Each row of a before or after table is a point. One or more steps were done to the points. Then noise was added and the rows were shuffled. The steps act on columns, c1 being the first. Write out the steps. A step turns or swaps two columns, mirrors them in a line or flattens them onto one, adds a multiple of one to another, or multiplies or shifts one. Angles are multiples of 10 degrees, from the lower column toward the higher: turns from -170 to 170, lines from 10 to 170 but not 90. Use the fewest steps. Two steps may share a column if one is a turn and the other turns, adds or multiplies; they go together, in the order done. Otherwise the lowest column goes first.

Before:
[[ -7 -29  -3]
 [-20 -33 -46]
 [ 13 -10  -6]
 [ 19  15  30]
 [ 40   3  24]
 [-26 -24   4]
 [ 16  22  23]
 [ -5 -13 -19]
 [-37 -11 -41]
 [ -2 -16   1]
 [ 42   1  20]
 [-29 -12  -5]]
After (12 x 3):
[[-30 -12 -18]
 [-19 -32 -54]
 [ 21  14  39]
 [ 13  -8   1]
 [ -2 -17   1]
 [ -5 -29  -9]
 [ 41   3  42]
 [ 15  20  33]
 [ -6 -12 -22]
 [-24 -25  -9]
 [-36 -12 -60]
 [ 43   2  41]]
Steps: add 0.5 times c1 to c3

Before:
[[  8   3   6 -27 -21  -5  40  20   8]
 [-19 -19  19  14 -27  -3 -23  30 -37]
 [ 12  12  -5  -4 -31  -3  25   3  -9]
 [ 36 -35  30   2 -19 -18   6  37 -30]
 [ -5  24   7 -23  -6  11  10   0   8]
 [ -8  -5  48  -4 -28  11  -4   6 -47]
 [ -1  11 -16 -23  -6  26  -3 -31  -6]
 [ -2   4 -15 -60  -3 -20 -19 -29 -34]
 [-13  -5  -1 -25  17   5   0 -25 -27]
 [ 35 -24  31  -6 -22 -58  13  17  14]
 [  1  37  -8 -27   7  22   3   3  -9]
 [ 13 -13  37   9 -29 -10 -25  23 -33]
 [ 16  13   7 -26 -23  21  20   5   9]
 [  1  29  -3 -10  -1   1   9 -13 -26]]
After, 14 rows:
[[ -4   1   6 -27 -20   1  40  20 -11]
 [  6  13 -15 -24  -7  27  -9 -29   3]
 [ 36  -5  49  -2 -29  12  -7   6  32]
 [ 15  -6  -2 -25  19   4   1 -26  27]
 [  0  14   9 -27 -23  23  17   6 -19]
 [  6 -26  32  -5 -22 -54  20  19 -37]
 [ 28   3 -13 -61  -4 -23 -14 -27  22]
 [ 44 -37  31   1 -19 -15   7  38 -16]
 [ 38 -10  36  10 -29 -15 -25  22   3]
 [ 13  11  -3  -5 -31   3  25   5  -4]
 [-10  25   8 -22  -4  11   7   0   3]
 [ 24 -21  22  14 -28  -7 -23  32  36]
 [ 22  29  -3  -9  -1   6   7 -12  11]
 [ 10  35  -7 -27   7  23  -1   0   4]]
Steps: mirror c1 and c9 in the line at 150 degrees; turn c6 and c7 by -10 degrees

Before, 12 rows:
[[  0   3  13   8 -15  -8  -6  10  -1  -9  -7  23 -19 -11]
 [  4  14   9   5 -14   0   7  -8   2   9  28  -9  -5  13]
 [ -7 -15  19  41   3 -14  19  -6  12 -16 -12  -2   7 -24]
 [  4  14  11  10 -26  60  11 -11 -26  -4 -15  22 -18  22]
 [-14   1  17   4 -19  -5  21  -6 -27 -12   1  34 -13  16]
 [  2  12  11  11 -24  42   3   0 -50 -11  13   8 -21 -19]
 [ 19  12  -1  10  22  -9   9 -15  -2 -17  -7   7 -22 -24]
 [  2  16  18  22  34 -13  13 -10   6  23 -12   0 -14 -34]
 [ 13 -56  10   7  -3 -13  16   3   5   0  -7  13  -8 -27]
 [ -6  15  -1   0 -18 -17  17 -15   7   7   8  -5  31 -11]
 [-13  14   4   6  23  27  16   8   5 -14 -13  -1  -3  -4]
 [-13   5 -33  12  -9 -14   5  -1   6  14   8  -5   6  22]]
After (12 x 14):
[[ -7 -15  16  39   3 -14  21  -5  11 -15 -15  -7   5  16]
 [  1  17  15  25  34 -14  13  -9   6  23 -13 -13 -16  17]
 [  1   1   9   8 -18  -8  -4  11   0  -9  -8 -22 -20 -10]
 [  6  14  -8   4 -15   0   7  -8   1  10   9  11  -3  -1]
 [ -6  15  -5   0 -18 -16  15 -16   7   8   5  -2  31   8]
 [  4  15  12   8 -23  60  13 -10 -26  -7 -13  -7 -18 -28]
 [ 18  10   4  10  23  -8   9 -18  -2 -19  -2 -16 -21  10]
 [-14   0   9   4 -21  -8  22  -5 -27 -13  -8 -19 -13 -31]
 [ 11 -55   9   7  -2 -13  15   4   5   0  -6 -22  -7   6]
 [  2  13  -1  11 -24  43   5   2 -48 -12   0 -16 -22   7]
 [-11  13   9   5  25  27  16   9   6 -17 -10  -2  -3   4]
 [-14   5 -20  13 -10 -16   6  -1   6  15  20  13   4 -11]]
Steps: flatten c3 and c11 onto the line at 140 degrees; multiply c14 by 0.7; turn c12 and c14 by -140 degrees

Before, 14 rows:
[[ 17  -8  30 -25  -7  44  18  -7  14   4  13 -18 -11 -32  16 -18  -5 -14
  -15   1  24 -30   1   3  -7  22  21  12  28  -4  -3  -7]
 [-12   8 -20  32  16  -5  30  16  17 -28 -11 -14 -23  30  -3  26   0   3
   -7  10  21  -1 -17  52  -3 -33 -14 -10  -2   3 -14 -22]
 [ 28  31   3  11   6   6 -11  12   4  -4 -34 -11 -10  -7 -10   9  40  -6
   14 -12   5 -25   2  -7 -11 -14  -7  54   8   9   0   1]
 [ 16  -1   5   8   2  37  42  -6   6 -12 -14  -6 -35  20  15  -3  23 -15
   11 -18  17 -19 -29  -2  16   1  19   4  -9  11  -9   2]
 [ -6  27   3 -24 -14  -6  29   9 -18  -4   3  -2  -9 -20  -3 -19   8  35
   22   4 -24   3  -4  50 -18 -21  -1  10 -17  -7  -2   0]
 [  9 -12   0  -8  -8  20  -4  -4 -31  19  -5  -3 -13   1 -15  -7  25   3
   11 -22   3  -7   2  13  26  26 -11   3  16  35  16  31]
 [ 22  12  40  13 -20   2  10   9   7 -15  -6  21   1  -6  22 -17   0 -25
  -33  -9  10 -15   0  12   6  -3   2   6  21  20 -46   4]
 [ 19 -21  18  10  28  22  15  15   8 -26   4 -13  -9  -1  42 -22  47  17
  -18 -11 -11 -21   7 -36 -19 -29 -26  22 -24  -4  -3 -10]
 [  3  19  18  12   0   9  11  18  15  11 -25  23  -4  15   7  15  -7  14
   25  28 -20  33 -23  -9  11 -19  -1  27   1 -45  23   8]
 [ 11 -26  -3  -8 -47  21   9   6  48  -6   8  -3  19  33  14  -8  10  -5
   11   7   2  -4  -5   5 -41 -23   4  -2 -14   2   7  18]
 [-48   6  23 -23  -8   9  16  30  14 -17 -33 -60   4   9 -16 -47  25 -25
    9 -21  -1 -23 -23   0  -9  19 -13   0  15  -2  21 -23]
 [ 24   7   8 -32  -5   6  25 -21  11 -17   0 -14  27 -22 -22   9  -9  -3
   20 -23 -36 -31  25 -31  17 -56 -20  -1 -18  10   7   6]
 [ -5 -14 -20 -29 -16  -2   0  45 -11 -22 -14  -3   0 -21  14   1  21   5
   15  24  -5  13   0   0 -23  30 -19 -10  15  31 -15   2]
 [ -7 -17  14  17  -8   7  -4  46  -8  17 -11 -18  -1  -6  30   7 -21   2
    3   8 -11  12  26 -39 -20  10  -1  40 -38  -8  -2 -22]]
After (14 x 32):
[[-50   6  21 -23  -7 -18  15  30  17 -19 -33   2   5  10 -16 -48  23 -25
   11  -9  -1 -21 -14   2 -11  19  21  -1  14  -3  19 -22]
 [ -7 -17   9  18  -9 -14  -3  45  -8  18 -11  -5   1  -5  30   7 -22   0
    3   0 -12  10  29 -41 -21  10  -9  39 -40 -10  -2 -19]
 [-11   7 -18  30  18  12  30  19  18 -30  -9   3 -22  28  -2  25  -1   3
   -6 -15  20  -1 -14  53  -3 -32  -8 -10  -5   4 -14 -22]
 [ 16  -8  13 -24  -8 -51  14  -8  15   6  11   1 -10 -33  17 -17  -3 -15
  -12  21  24 -30   2   2  -7  22  -3  14  27  -6  -3  -8]
 [ 11 -13  -8  -8  -7 -19  -3  -5 -32  19  -4   1 -15   0 -15  -6  25   3
   10  -9   4  -6   2  15  25  25  23   2  17  36  16  33]
 [ 10 -25  -9 -10 -47 -20  11   6  47  -7  11   3  18  32  12  -8  10  -5
   10   2   3  -3  -4   6 -41 -22  -7  -3 -15   4   7  18]
 [ 29  32   1  11   4  -4 -11  12   5  -2 -35   0 -10  -7 -11   7  39  -7
   13  -5   3 -24   2  -6 -11 -14  13  53   8  12  -1   1]
 [ 23   6   3 -33  -6  -8  25 -20  10 -18   2  -7  26 -21 -23  10  -8  -3
   20 -16 -36 -31  24 -32  16 -56  26   0 -17  13   5   6]
 [ -6 -15 -17 -30 -16  10  -1  45 -12 -20 -11   1   0 -21  11   3  22   5
   14 -23  -6  12   0  -1 -24  31 -22 -10  16  31 -14   1]
 [ 21 -21   9  10  28 -27  17  15   8 -27   2  -1 -11   1  43 -20  47  17
  -19 -24 -10 -21   9 -35 -18 -30  17  20 -25  -4  -4  -8]
 [  2  18  12  12  -1 -12  10  18  16   8 -24   4  -5  14   6  16  -7  13
   25  -4 -21  34 -28 -11  12 -17 -28  27   0 -43  23   5]
 [ 22  13  37  13 -21 -16  10  10   6 -14  -5   0   1  -7  22 -17   1 -26
  -32   5   8 -13  -4  11   8  -3   8   3  23  21 -45   6]
 [ 14  -1  -9   7   2 -37  42  -6   4 -10 -14   6 -33  22  14  -1  23 -15
    8  21  16 -19 -27  -3  14   3  16   6 -10  11  -9   3]
 [ -5  28   5 -27 -14   4  29   9 -18  -4   2  -1  -8 -22  -5 -18   8  34
   22  -1 -23   3  -2  49 -18 -20  -5  10 -18  -6  -4   3]]
Steps: mirror c3 and c6 in the line at 170 degrees; flatten c12 and c23 onto the line at 100 degrees; turn c20 and c27 by -100 degrees

Before, 11 rows:
[[  1  -1  -2  -3  -3  -7  -8   0   0  -2   6   3 -15  -4  -5  -5  -2  -5
   -7   2  -1  -4  -2  -4   4   7  16  -3  -2   1  -6 -11   4   3  -6  -9
   -2   3  -1 -32   3   6   1  -5  -8  -6  11  -6  -4 -10  10   0   3   2
   -2   5   1 -12   1   3  -3   3   2   8]
 [  1   0   5  11  -4  -3  60  -3   9   4   0   3   3   1  -3  -6  -5   2
   -9  -9   0  -8  -3  -6   3  -9   1   6   2   4   5   2   3  -6  -6 -10
    3  -5  -5   8   3   6   1   0   6   7   3   1   0  -3  -3   1 -15   5
   -1   4  -3   4   1  -1  -4   1   2  -1]
 [  6  -1   1   3   3  -4 -10  -4   2  -8   2   5   4  -4  -1   2  -4  -1
   -3  -6   7  -4  -5  -1   3  -9   0   6   1  -3   4   1 -17  -6  -4  -8
   -4   1  -9   6  -5   4  -1   0   7  -4   3  -2  -2  -1  -5  -4   6   3
  -13 -10  -5  -5  -3   4   0  -4   2 -18]
 [  5  -2   0  -5  -4  -8  -5  -6   9   4   8   6  -3  -4  19   5  -3   6
   -2  14   0  -5   1   0  -4  -5   6   2  -3  10   3   5   5  -5  -6   2
   -1 -17   1  -6  -5   8   2  -2   7  -5   4  -6   1   1   7 -12 -12   3
   -7  -5   4  -9   6  -5  -1  -8   0   8]
 [  1  -2  -4  -4   6   8   0  -1  -3   4 -10   2  -2  -8   0   5  -2  -1
   -2  21   8  12  -3  -1   6 -11   0   7   1   2  -1 -19  11   5   1   4
   -4   4   0   3  -5   1   1  -3 -14  -3  11   2  17   1  -4  -2 -10   0
   -1   2  -7   0 -24   2  -3   1   2  -4]
 [  5   0   4  -3   3  -7  -7   1   6   0  -3  -7   3  -5   4  -4  -2   3
   -3  -3   4  -9  -8   5   4 -10   2  -7   8   7   2   5   6  -3  -4  -1
   -2   6  -9   9   8   5   3  -1   2  -9  -4   2   5 -16  -4  -1 -10   2
   -5   5  -6   6   6   2   5   9  -8  -7]
 [  4  -2 -14  -4  -3  -6  -7  -6  -2  -9   5  -6  -4  -3  -2   3  -3   3
   -8  -8   0  -2  -8  -5  -7   0   7   7  -1  -2   5   6  11  -7  -5  -7
    7   7  -9   7   8   4   2  -1   3  -6  10   1   0  -3  -4  -4   0  -2
  -12   7   2 -10   2   4   0   5  -9  -9]
 [  1  -1   2  -2  -1   9  -4  -1  10   3  -8  -4   2  -1  -2   1  -5  -5
   -2   4   1  -8   1  -9  -2   4  -1   5   6   2   6   3   1  -6  -2  -9
   -5   5  12   6  -1   4  -3   5  -1  -5  -3   3   0   1   1   2 -14  -1
   -1   6  -6 -13   6   2   1 -19   3   4]
 [  1   1  -5  -8  -4  -7   0   0  -9   3   5   5   2  -4  -5   4 -15  -1
   -6  -8   1  -5  -5  -9  -6  -8  -1   4   0  -1   5 -15   4  -7   2 -10
    1   7   8  -5  -5  -9  -3  -3   7   5  10  -7   4  -4  -3  -3  -8  -4
    0  -2  -5  -7   1  -3  -4   7 -10 -17]
 [  4  -1 -11  -4   1  -1  -5  -1   6 -10   8   2   0  -6   0  -5 -13  -5
   -6  -9  -1  -8  -4   3   4 -11   0   5   4   0  -6   2  10   4  -1  -6
   -3  -6  -2   3  10   4  -1   1   6  -6  -9   4   3  -9  -4   2 -11  16
   -9   0  -4 -12  -2  -1   3 -21   1   2]
 [  3  10   5  -7   7  -5  -5  -4   0   3   7   1   3  -9   1  -1  -4  -4
  -12  -8   5   0  -7   1  -6  -4   1   5  -3  -3   2   2  10  -2  -5   2
   -4   4  -5   3   4 -25   1  -4   7  -9  -2   3  -2  -4   4  -1 -13   2
   -7   4  -6 -10   1   2   6   7  -2   4]]
After, 11 rows:
[[  1  -2  -4  21   6   8   0  -1  -3   4 -10   2  -2  -8   0   6  -2  -1
   -2  -4   8  12  -3  -1   6 -11   0   7   1   2   1 -19  11   5   1   4
   -4   4   0   3  -5   1   1   3 -14  -3  11   2  17  -1  -4  -2 -10   0
   -1   2  -7   0 -24   2  -3   1   2  -4]
 [  1  -1  -2   2  -3  -7  -8   0   0  -2   6   3 -15  -3  -5  -5  -2  -5
   -7  -3  -1  -4  -2  -4   4   7  16  -3  -2   1 -10 -11   4   3  -6  -9
   -2   3  -1 -32   3   6   1   5  -8  -6  11  -6  -4  -6  10   0   3  -3
   -2   5   1 -12   1   3  -3   3   2   8]
 [  5  -2   0  14  -3  -8  -5  -6   9   4   8   6  -3  -4  19   5  -3   6
   -2  -5   0  -5   1   0  -4  -5   6   2  -3  10   1   5   5  -5  -6   2
   -1 -17   1  -6  -5   8   2   1   7  -5   4  -6   1   3   7 -12 -12  -3
   -7  -5   4  -9   6  -5  -1  -8   0   8]
 [  1   1  -5  -8  -4  -7   0   0  -9   3   5   5   2  -4  -5   4 -15  -1
   -6  -8   1  -5  -5  -9  -6  -8  -1   4   0  -1  -4 -15   4  -7   2 -10
    1   7   8  -5  -5  -9  -3   3   7   5  10  -7   4   5  -3  -3  -8   3
    0  -2  -5  -7   1  -3  -4   7 -10 -17]
 [  4  -2 -14  -8  -3  -6  -7  -6  -2  -9   5  -6  -4  -3  -2   3  -3   3
   -8  -4   0  -2  -8  -5  -7   0   7   7  -1  -2  -3   6  11  -7  -5  -7
    7   7  -9   7   8   4   2   1   3  -6  10   1   0   5  -4  -4   0   1
  -12   7   2 -10   2   4   0   5  -9  -9]
 [  5   0   4  -3   3  -7  -7   1   6   0  -3  -7   3  -5   4  -4  -2   3
   -3  -3   4  -9  -8   5   4 -10   2  -7   8   7 -16   5   6  -3  -4  -1
   -2   6  -9   9   8   5   3   1   2  -9  -4   2   5   2  -4  -1 -10  -2
   -5   5  -6   6   6   2   5   9  -8  -7]
 [  6  -1   1  -6   3  -4 -10  -4   2  -8   2   5   4  -4  -1   2  -4  -1
   -3   3   7  -4  -5  -1   3  -9   0   6   1  -3  -1   1 -17  -6  -4  -8
   -4   1  -9   6  -5   4  -1  -1   7  -4   3  -2  -2   4  -5  -4   6  -3
  -13 -10  -5  -5  -3   4   0  -4   2 -18]
 [  3  10   5  -8   7  -5  -5  -4   0   3   7   1   3  -9   1  -1  -4  -4
  -12  -7   5   0  -7   1  -6  -4   1   5  -3  -3  -4   2  10  -2  -5   2
   -4   4  -5   3   4 -25   1   4   7  -9  -2   3  -2   2   4  -1 -13  -3
   -7   4  -6 -10   1   2   6   7  -2   4]
 [  4  -1 -11  -9   1  -1  -5  -1   6 -10   8   2   0  -6   0  -5 -13  -5
   -6  -4   0  -8  -4   3   4 -11   0   5   4   0  -9   2  10   4  -1  -6
   -3  -6  -2   3  10   4  -1  -4   6  -6  -9   4   3  -6  -4   2 -11 -16
   -9   0  -4 -12  -2  -1   3 -21   1   2]
 [  1   0   5  -9  -4  -3  60  -3   9   4   0   2   3   1  -3  -6  -5   2
   -9  11   0  -8  -3  -6   3  -9   1   6   2   4  -3   2   3  -6  -6 -10
    3  -5  -5   8   3   6   1  -1   6   7   3   1   0   5  -3   1 -15  -5
   -1   4  -3   4   1  -1  -4   1   2   0]
 [  1  -1   2   4  -1   9  -4  -1  10   3  -8  -4   2  -1  -2   1  -5  -5
   -2  -2   1  -8   1  -9  -2   4  -1   5   6   2   1   3   1  -6  -2  -9
   -5   5  12   6  -1   4  -3  -5  -1  -5  -3   3   0   6   1   2 -14   2
   -1   6  -6 -13   6   2   1 -19   3   4]]
Steps: swap c4 and c20; swap c31 and c50; turn c44 and c54 by 170 degrees
